Rows are points. The points of each table are mixes of a few directions, plus a little noise. Count the directions of each table, and those that both share. Where both have some left over, give the other angles between the two spaces (their principal angles), to ten degrees, smallest first.

First (5 x 3)
[[-1.3  8.8  5.1]
 [-0.2  1.2  0.7]
 [ 0.8 -5.8 -3.4]
 [ 0.1 -0.9 -0.5]
 [ 0.5 -3.3 -1.9]]
Second (4 x 3)
[[-2.9  0.6 -0.7]
 [ 9.4 -2.0  2.4]
 [-1.9  0.4 -0.5]
 [-4.7  1.0 -1.2]]
Directions: first 1, second 1, shared 0; angles 80

First (10 x 8)
[[-0.5 -1.2  2.9  1.8 -6.7 -4.3 -0.8 -0.2]
 [ 0.4  3.2  0.2  3.1  1.3  3.7 -5.6  3.2]
 [ 0.8 -0.3 -0.3 -0.9 -3.7  1.4 -6.5  1.7]
 [-0.5 -8.1 -3.6  3.7 -5.6 -3.0  1.5 -7.7]
 [-2.4 -0.7 -2.0  3.8  3.5  3.6  0.7 -1.8]
 [-1.1 -2.1 -2.8 -5.6  3.3  2.0  2.6 -1.7]
 [ 7.8  1.2 -2.6 -4.0  2.3 -1.9 -0.2  0.5]
 [-2.0  4.2  3.0  0.1  2.4  2.0 -0.6  4.0]
 [ 1.5  0.7  3.2 -6.4 -1.6 -5.9  5.5  1.0]
 [-4.2  3.0  2.2  4.4  4.9  2.4  3.3  1.1]]
Second (10 x 8)
[[ -1.9   0.4  -6.0   0.1   0.9  -1.4   0.2  -0.2]
 [  1.2  -1.8  -0.3  -1.1  -0.5   0.6  -0.4  -1.4]
 [  2.5  -0.4   8.2   0.0  -1.2   1.9  -0.3   0.3]
 [ -0.8   1.6   1.2   1.0   0.3  -0.3   0.3   1.3]
 [ -3.1   5.5   2.6   3.2   1.2  -1.4   1.0   4.3]
 [  0.6   4.4  13.5   2.9  -0.4   1.4   0.6   4.3]
 [  4.8  -3.7   8.4  -1.9  -2.2   3.1  -0.9  -2.1]
 [ -1.8  -0.4  -7.9  -0.5   0.9  -1.6   0.1  -0.9]
 [ -1.8  -0.8  -8.8  -0.7   0.9  -1.6   0.0  -1.3]
 [  0.3  -4.6 -10.9  -2.9   0.0  -0.7  -0.7  -4.3]]
Directions: first 5, second 2, shared 1; angles 70

First (8 x 12)
[[-1.0  2.2 -3.0  3.0 -0.4  2.1 -7.6 -1.0  1.7  0.9  1.8 -4.8]
 [ 4.0  3.3 -5.5  3.1 -0.9 -1.8 -6.2  0.7  1.4 -4.2 -9.6  0.0]
 [-3.4 -4.5  3.9 -2.2 -0.3  0.1  0.1  2.1 -1.8  1.4  0.1  2.3]
 [-3.4 -2.6 -5.1  7.1 -1.8 -2.9 -1.0 -1.3  3.9  1.0  1.4  2.4]
 [ 1.8  1.4 -0.7  3.2 -1.0 -2.8  3.8 -3.7  3.2  1.6  7.2 -0.7]
 [ 0.8  2.5  1.0 -4.5  4.2  3.2  6.5 -0.7 -2.5 -0.8 -0.4  2.3]
 [ 2.8  2.2 -0.5 -2.7 -1.3  2.6  3.0  1.4 -2.2 -1.5 -0.7 -6.7]
 [-1.6 -4.6  9.8 -7.0  1.4 -0.5  1.3  2.4 -3.7  1.6  0.2  5.3]]
Second (10 x 12)
[[ 2.3  0.6 -2.3  2.0  4.3 -1.2  1.4  1.2 -0.6  2.0 -0.9  0.6]
 [-3.9  0.1  0.5 -5.2 -7.8  4.4  0.1  0.6  9.1 -0.4  2.4 -1.6]
 [-0.3 -0.3 -0.3 -4.5 -4.3  0.9  1.0  0.4 -7.4  4.4  3.0  1.4]
 [ 4.8 -2.0 -5.1  2.4  3.2 -1.6  0.4  2.9  3.4  1.5  0.8  4.4]
 [ 0.9 -2.9  1.7  1.4  0.2 -3.2 -3.2 -1.6 -5.7 -3.5  0.1  2.2]
 [ 4.8  2.1 -0.3  7.3  6.3  0.7  1.7 -0.4 -3.6  1.1 -2.4  0.0]
 [ 3.1 -0.1 -0.9  3.3  2.4 -0.1  0.4  0.2 -1.6  0.6 -0.4  1.4]
 [-5.0  0.0  4.3 -2.7 -5.9  2.4 -2.0 -2.1  5.0 -4.4  0.1 -3.0]
 [-1.1  1.8 -1.2 -0.2  8.8 -6.1  1.3  0.3 -7.9  2.6 -2.9 -1.8]
 [-5.6  0.6  3.5 -3.7 -7.0  3.8 -1.3 -1.4  9.2 -4.0  0.4 -3.7]]
Directions: first 6, second 5, shared 0; angles 40, 50, 70, 70, 80
